Every row gives one point. Each copy is the shape, with its points in the same order, stretched, turned, moved and blurred by noise. Say if it was mirrored as well.
In the rows, 128 means zero.

Shape:
[[167 135]
 [118 161]
 [139 163]
 [143 134]
 [ 84 126]]
Copy 1:
[[178 142]
 [132 173]
 [152 173]
 [151 144]
 [ 95 143]]
Copy 1 is: only turned
Copy 2 (5 x 2):
[[162 107]
 [104  96]
 [126  89]
 [141 113]
 [ 83 142]]
Copy 2 is: mirrored

Shape, 9 rows:
[[149 161 144]
 [155 159 146]
 [ 65 142 134]
 [152 113 140]
 [153 113 113]
 [108 132 141]
 [161 119  64]
 [134 141 149]
 [162 141 141]]
Copy 1 (9 x 3):
[[ 94 104 113]
 [ 98  94 117]
 [159 162 153]
 [132  80 119]
 [143  86  92]
 [143 124 139]
 [148  96  43]
 [112 106 139]
 [109  84 118]]
Copy 1 is: mirrored
Copy 2:
[[153 159 133]
 [161 160 137]
 [ 73 134 120]
 [158 115 138]
 [165 107 112]
 [114 127 135]
 [177 104  66]
 [137 141 145]
 [164 140 135]]
Copy 2 is: only turned

Shape:
[[ 99 141 163]
 [175 136 155]
 [158 106 106]
 [137 172 124]
 [ 80 104 149]
 [111  76 119]
 [129 125 141]
 [103 113 103]]
Copy 1 (8 x 3):
[[151 155 134]
 [ 99 113 147]
 [128  84 105]
 [100 153 108]
 [198 137 123]
 [183  89 106]
 [140 125 126]
 [163 119  85]]
Copy 1 is: mirrored
Copy 2, 8 rows:
[[ 91 140 100]
 [156 128  81]
 [159 110 138]
 [146 174 105]
 [ 67 120 142]
 [109  93 158]
 [119 129 112]
 [115 133 161]]
Copy 2 is: mirrored

Shape (8 x 4):
[[139 129 148 155]
 [150 189 111 149]
 [167 169 137 143]
 [133  84 135 132]
 [125  96 124 171]
 [ 87 125 180 130]
 [149 144 124  95]
 [118 102 159  88]]
Copy 1, 8 rows:
[[143 131 118 129]
 [158 178 169 107]
 [175 162 131 100]
 [115  98 123 120]
 [130  99 139 147]
 [ 97 146  84 151]
 [119 149 140  84]
 [ 92 129  96 108]]
Copy 1 is: mirrored
Copy 2, 8 rows:
[[130 119 144 143]
 [177 158 169 134]
 [156 130 181 127]
 [113  93 111 129]
 [134 106  93 161]
 [ 81 157 144 138]
 [144 135 153  90]
 [ 92 127 137  89]]
Copy 2 is: only turned
Copy 3 (8 x 4):
[[135 104 114 157]
 [176 152 135 144]
 [177 121 118 146]
 [107  74 144 147]
 [109  99 146 179]
 [ 87 115  93 123]
 [157 104 146 104]
 [105  78 124  99]]
Copy 3 is: mirrored
Copy 4 (8 x 4):
[[145 133 171 133]
 [ 88  94 185 110]
 [112 114 194 100]
 [173 131 122 122]
 [160 109 139 159]
 [129 182 145 147]
 [125 127 145  77]
 [152 176 128  94]]
Copy 4 is: mirrored
